Rows are points. Each copy is the shape, with its points in the same order, turned, moved and blurred by noise. Say if it was mirrored as well.
In the rows, 128 means zero.

Shape, 5 rows:
[[120 138]
 [159 227]
 [145 132]
 [ 98 102]
 [118 143]]
Copy 1 (5 x 2):
[[104 148]
 [  7 134]
 [106 123]
 [144 158]
 [ 97 152]]
Copy 1 is: mirrored
Copy 2 (5 x 2):
[[133 143]
 [ 66 201]
 [119 119]
 [182 116]
 [137 147]]
Copy 2 is: mirrored

Shape:
[[186 175 138]
 [138 149 110]
 [ 90  80  75]
 [104 131 113]
 [122 180 118]
 [184 159 117]
 [ 35 106 164]]
Copy 1 (7 x 3):
[[187 145 143]
 [131 126 107]
 [ 82  52  94]
 [ 99 107 108]
 [127 158 114]
 [192 131 121]
 [ 36 109 172]]
Copy 1 is: only turned
Copy 2 (7 x 3):
[[130 158 212]
 [120 138 155]
 [123  91  82]
 [131 134 121]
 [126 173 164]
 [118 127 202]
 [211 146  66]]
Copy 2 is: mirrored

Shape (9 x 4):
[[129 102  88 101]
 [109  91 115 157]
 [187 103 110 148]
 [165 109  95 123]
 [ 21 107 174  65]
 [142 142  95 180]
 [ 84 169 110 161]
 [ 74  87  84 172]
 [167 163 141 137]]
Copy 1, 9 rows:
[[162 107  72 136]
 [105  91 109 151]
 [153  63 127  95]
 [158  86 100 107]
 [137 193 107 244]
 [ 98 100 115  86]
 [ 82 161 111 113]
 [ 72  98  72 156]
 [151 124 154  88]]
Copy 1 is: mirrored
Copy 2 (9 x 4):
[[144 119 159  92]
 [122  89 165 144]
 [193  95 135 145]
 [173 115 139 124]
 [ 11  87 116  69]
 [147 138 154 180]
 [ 84 157 139 162]
 [ 99 102 210 147]
 [155 130  85 156]]
Copy 2 is: mirrored
Copy 3:
[[121  85 125 142]
 [107  99  67 152]
 [188  99  94 166]
 [166  89 119 160]
 [ 42 136 132  55]
 [142 133  90 200]
 [ 92 162 121 183]
 [ 68  99  70 172]
 [182 161 119 156]]
Copy 3 is: mirrored

Shape:
[[ 62 116 163 168 107 165]
 [ 82 125 206 150 127 125]
 [177  95  54 140 109  66]
 [218 131 114 154 102  82]
 [192  82 169 145 179  87]
 [146 199 134 118 135 156]
 [ 87 187 116 108 120 104]
 [203 148  98 174 158 103]
 [ 97 158 178 171 108 150]
 [ 82 180 107 107  87 110]
 [125 173  80  82  83 147]
 [134 113  97 136 139  79]]
Copy 1, 12 rows:
[[ 75  96 156 136  80 157]
 [100  88 210 124 110 133]
 [175 114  45 142 126  60]
 [217 112 100 185 139  95]
 [166  55 151 145 189  98]
 [156 190 162 146 144 154]
 [122 188 159 113 100  94]
 [169 134 110 197 179  93]
 [103 127 186 158  90 152]
 [126 183 140 106  64  97]
 [165 199 106 103  88 133]
 [139 117 103 133 143  75]]
Copy 1 is: only turned
Copy 2 (12 x 6):
[[ 70 122 139 172  90 171]
 [ 80 120 185 162 115 156]
 [195 114  52 145 157  86]
 [226 156 113 170 127  96]
 [192 110 151 171 181 150]
 [151 208 121 116 113 172]
 [103 186 114 106 125 121]
 [195 183  92 190 155 139]
 [ 96 156 145 176  82 153]
 [ 96 168 108 102  82  99]
 [123 170  65  77  82 149]
 [140 144  95 146 162 104]]
Copy 2 is: only turned

Shape, 13 rows:
[[119 133  91 163  90  88 140 109]
 [137  70 112 117 103 106 130 130]
 [108 108 120 106 119 159 110 125]
 [119 155 157 152  80 155 153 111]
 [162 105 106 144 140 195 149 167]
 [178 133 118 164 160 196  95 131]
 [164 105 152 184 165 108 180 177]
 [ 28 169  88 148 197 143  77 108]
 [141 107 132 119 187 149 160 122]
 [218 155 142 106 117 165  97 209]
 [152 111 189 138 135 129 117 157]
 [161  93 154  89 133  83 160 147]
 [115 220 132 123 118 160 177 177]]
Copy 1 (13 x 8):
[[116 148 113 175  93  90 130 121]
 [144  74 117 135  94 103 148 132]
 [104  80 123 121 129 138 115 141]
 [122 135 178 172 131 142  97 128]
 [165  81 116 159 183 141 112 176]
 [151 112  89 164 172 204 115 153]
 [198 138 138 160 155 121 195 170]
 [  7 163  77 126 167 152 158 154]
 [144 102 122 117 188 135 169 119]
 [221 124 111  97 137 179  72 192]
 [164 116 163 123 116 170 154 157]
 [186 103 146  89 114 104 165 120]
 [133 187 162 127 187 108  72 178]]
Copy 1 is: mirrored
Copy 2 (13 x 8):
[[106 151 104 151  87  57 157  99]
 [125  95 127 134  80 106 137 115]
 [ 95 135 130 118 106 135 114 108]
 [ 90 202 127 173  82 144 150 100]
 [144 132  90 145 104 179 110 154]
 [171 159  94 135 138 168  84 106]
 [175 146 144 176 132 105 168 184]
 [ 59 181  99 127 211  85  63 102]
 [146 137 128 125 158 148 147 133]
 [197 178 145 117  57 167  73 181]
 [158 157 187 150 101 131 122 125]
 [150 122 175 103  87  97 162 135]
 [104 244 122 123 107 139 129 180]]
Copy 2 is: only turned
Copy 3, 13 rows:
[[104 156  80 151  75 135 147 122]
 [128  85  89 125  74 136 137 112]
 [104  96 121 105 117 176 127 113]
 [130 158 153 147  98 188 154 115]
 [147  84 104 131 121 213 169 164]
 [156 101  88 162 165 228 118 148]
 [164 105 108 174 114 132 183 205]
 [ 15 161  91 113 195 154  98 153]
 [154  99 105 123 177 141 169 148]
 [210 108 117 100  95 218  99 196]
 [163 104 154 148 117 143 114 167]
 [174  96 113  96  94 105 151 141]
 [125 199 144  94 110 195 164 188]]
Copy 3 is: only turned

Shape:
[[172 122 152  71 182  85 152 150 131]
 [140 124  73 117 101 149 116  48 106]
 [132 145  93 187 131 127  81  60 112]
 [143 135 127 114 196 112 172 143  61]
 [142 135 160  73 175 103 142 110 133]
 [102 118 117 169  57 146  67  93 127]
 [151 165 103 143 181  98 175 104 153]
 [159 110 119 170 155 183  92  76 135]
 [ 91  75  43 169 146 107  94  64 126]
 [ 46 100  67  93  49 192  98 155 147]
 [148  97 156 134 139 108 188  96 130]
 [ 64  92  74 109  80 192 102 132 134]
 [191 106  81  86 167  94 174 189 107]]
Copy 1 (13 x 9):
[[206 169 170  62 131  89 124 109 116]
 [104  95 120 151 108 163 147  61 117]
 [136 121  82 196 149 147 118  68 133]
 [194 163 184 110 187 143 143 109  81]
 [161 168 160  80 137  83 121  88 111]
 [ 98  70 115 211 117 114 103 123 144]
 [176 214 113 136 129 131 160  95 123]
 [117 121  62 130 150 160  94 114 124]
 [129  86  96 163 173 159 178  79 197]
 [ 58  81 206 165  93 157 115 164 197]
 [153 146 114 106 135  87 179 133  87]
 [ 71  85 178 152 115 168 123 153 181]
 [243 153 188  81 116 166 153 131 123]]
Copy 1 is: mirrored
Copy 2, 13 rows:
[[208 139 167 134 171  91 101 151 145]
 [151 107 107 120  80 129 158  66  69]
 [106 144  85 141 119 142 109  59  55]
 [186 200 158 126 158 109 139 162  86]
 [181 141 159 150 158  89 126 115 148]
 [ 52 101 120 117  81 134 107  81  88]
 [183 165 105  88 190 128 120  89 115]
 [132 131 118 159 117 207 117  86  92]
 [116 117  23 142 117 135 142 118  71]
 [ 76 105 107  60  10 131 158 142 156]
 [150 111 156 117 198 131 157 118 105]
 [ 92 118 106  89  37 149 161 139 138]
 [233 136 147  75 144 117 101 190  97]]
Copy 2 is: mirrored
Copy 3, 13 rows:
[[183 114 181  46 168 138 139 157 128]
 [139 140  58 124 175 118 118  78 116]
 [141 192 114 161 175  89 100  86 143]
 [123 123 185  95 210 139 145 161  89]
 [154 141 158  41 153 123 153 128 121]
 [136 138  92 171  98  83  77  88 144]
 [159 192 133 105 183 127 167 181 144]
 [130 169 122 129 165 161  98  78 180]
 [105 150  87 143 210  62  87 118 179]
 [ 98  92  34 121  68 122  43 146 115]
 [137 104 150 109 151 122 192 125 155]
 [ 86  98  50 123 105 127  55 139 132]
 [189  77 154  86 208 158 112 197 121]]
Copy 3 is: only turned

Shape (15 x 11):
[[125 189 102 111 161  61 113 180 124 113 126]
 [ 99  92 191 155 139 146 141 104 155 148 133]
 [155 103 110 133 117 205 121  96 122 132 181]
 [ 96 102 179 102 132 168 149  62  92 137 116]
 [105  96 185  91  96 102 106  60 128 109 113]
 [ 63 169  56 144 183 120  74 191 124  91 175]
 [111 148 187 141 126 158 117  66 144  95 130]
 [143  81 194  97 154 173 110  45 172 106  82]
 [158  50 111 129 141 162 192 113 165 166 182]
 [102 197 121  95 174 130  97 163 135 153 123]
 [151 147 101 172 186 113 105 164  91 130 140]
 [175 108 103 173 101 202 129 110 165 181 219]
 [119 207  92 134 176 113 149 129 134  94 154]
 [149  93  66 180  98 193 163 118 162 169 125]
 [125 180 124 115 153 117 137 230 120  80 123]]
Copy 1, 15 rows:
[[ 97 133 134 108 116 132  85 227 104  88 117]
 [148  88 154 112 118 100 195 151 186 179 138]
 [153 121 123 169 155  92 161  85 151 135 172]
 [115 102 175 141 102 150 188  81 165 177 145]
 [133 108 163 134  49 116 157  97 185 159  90]
 [ 64  95 138 142 203  81  84 197  93  82 102]
 [132  70 167 150 104 131 151 120 216 140 130]
 [181  46 173  98  65 128 182  88 194 126 139]
 [140 127  93 130 119  64 241 131 126 140 181]
 [106 129 189  89 144 115  96 183 124  94 140]
 [101  90  93 101 158 104  94 182 112 141 160]
 [175 159  98 159 186  51 174 107 185 142 204]
 [ 79 113 126 132 136 151 120 199 149  65 153]
 [193 154  69 126 193 124 205 120 151 118 148]
 [134  87 154 145 126 130 104 240  77 102 133]]
Copy 1 is: mirrored
Copy 2:
[[105 206 120  92 140 110  99 129 130 174 148]
 [115  53 104 191 130 145 136 134 157 107 142]
 [200  78 182 169 112 162 121 139 170 125 187]
 [137  55 171 162 158 111 155 132 119  78 131]
 [137  86 125 163 147  55 128 119 136  57 149]
 [124 169 123  76 143 170  52 178  91 171 203]
 [121 106 138 196 159 132  86 137 160  69 145]
 [175  43 134 169 142  93  88 137 181  64  84]
 [200  58 112 148 109 161 196 152 189 166 165]
 [ 95 166 146  84 145 153  85  97 146 152 132]
 [143 157 133 148 122 149  93 141  99 199 140]
 [206  86 149 195  95 205 133 112 195 156 216]
 [136 196 132 135 195 157  96 166 151 143 150]
 [201 116 126 156  54 216 167 150 178 118 160]
 [ 74 197 167 109 111 124  96 186 162 176 133]]
Copy 2 is: only turned
Copy 3:
[[138 142 182 128 140 105  61 102 139 167 111]
 [ 76  92 166 158 117 135 194 192 135 139 122]
 [ 86 109  94 119  64 141 169 146 118  90 175]
 [ 58 147 130 171 144 160 184 189 107  99 132]
 [114 179 159 156 122 124 177 219 106  98  82]
 [153  66 181 143 129  88  74  60 138  87 132]
 [ 82 159 182 151  98 138 201 148 134 102 114]
 [101 166 175 112 131 176 216 226 163  90 136]
 [ 67  81  80  83 114 104 176 191 143 152 179]
 [113 130 188 167 122 142  69 126 173 138 137]
 [142 102 166 128 138 140 113  92 100 171 170]
 [ 93  74  76 121  19 120 175 144 142 141 193]
 [ 94 153 175 136 133  93 109  64 156 140 146]
 [104  73  43 120  99 159 188 128 174 150 143]
 [ 89 105 193  85 132 142  56  86 135 144  89]]
Copy 3 is: mirrored

Shape, 16 rows:
[[144 165 158 111 136  83 113 119 119 136 143 128]
 [182 163 147 226 180  80 101  87 103 165  86 125]
 [136 131 117 139  85 140  81 149 122 147 146 151]
 [155 157 132 126 141 141 100 149 146 189 127 119]
 [ 99 160 103 122 173 110 113 104  92 117 115 124]
 [138 123 131 174 112 173 138 151 116 159  78 171]
 [128 147 165 108 156  95  54 163 165 106 147 130]
 [127 141 149 135 164  95  75 136 145 155 145 118]
 [103 149 119  92 119 136 147  93 135 105 108 127]
 [165 159  99 107 165  87 106 123 101 112 138 125]
 [151 145 100 133  70  95 139 120 165 100 108 105]
 [131 122  94 213 120 158 112 155 160 129 176 131]
 [141 152 153 159 109 130 131 114 127  59 142 131]
 [123 149 136 105  86  96 163 166 132 128 146 117]
 [124  67 107 144 160 136 138 142 117 161 194 114]
 [125 148 123  64 122  94 141 119 170 170 141 211]]
Copy 1 (16 x 12):
[[108 131 117  97 105 113 140 131 143 147 165 102]
 [ 87 151 138 111 149   7 180 161  87 118 169 136]
 [122 116  94 172  88 133 140 142 132 125 135 158]
 [116 118  97 130 122 106 168 150 129 162  93 124]
 [114 192 112 101 139 123 141  98 118 106 144 121]
 [177 117 124 158 140  82 154 125 125 131 119 199]
 [ 68 145 147 123 115 157 114 172 161 163 136 124]
 [ 65 139 124 123 125 119 145 142 125 162 132 122]
 [155 146 130 110 112 124 102  81 145 104 117 110]
 [ 99 157 104 108 137 128 165 136 152  94 159  94]
 [121 100 147 111  67 101 131 116 162  65 116 127]
 [108 117 171 198  94 133 189 130  91 108 112 157]
 [151 128 182 130  96 129 119 139 119  93 171 120]
 [138  90 130  89  75 152 157 102 159 129 138 138]
 [ 90  88 122 166 158 162 184  76  92 132 132 127]
 [133 132 102 152 101 108 142  71 223 179 135 106]]
Copy 1 is: only turned
Copy 2 (16 x 12):
[[112 182 106 169 168 130 168 114 115 132 118 137]
 [187 127  96 181 186 134 134 121 129 225  62 123]
 [140 141 121 105 148 132 132 171 116 124 141 161]
 [146 149 129 105 164 149 155 108 109 135  89 143]
 [133 132  74 189 123 161 143 111  76 142 122 139]
 [139  76 164 138 169 171 123 125 140 168 142 168]
 [ 97 166 134 152 153 103 195 157  59 133 106 127]
 [129 161 113 135 146 116 160 126  84 159  86 126]
 [ 86 124 110 180 122 148 117 104 119  95 130 153]
 [158 148  90 185 143 147 186 117 104 126 126 122]
 [100 101  94 163 125 119 159 134 186  93 109 125]
 [158 130 151 108  86 146 130 186 145 165 118  99]
 [107 143 142 212 133 143 128 172 139 121 133 113]
 [ 68 160 117 132 145 132 179 120 150 118 153 116]
 [141 152 153 105  90 116 127  96  97 161 160  83]
 [ 91 178 131 144 117 103 184  81 134 127 137 222]]
Copy 2 is: mirrored
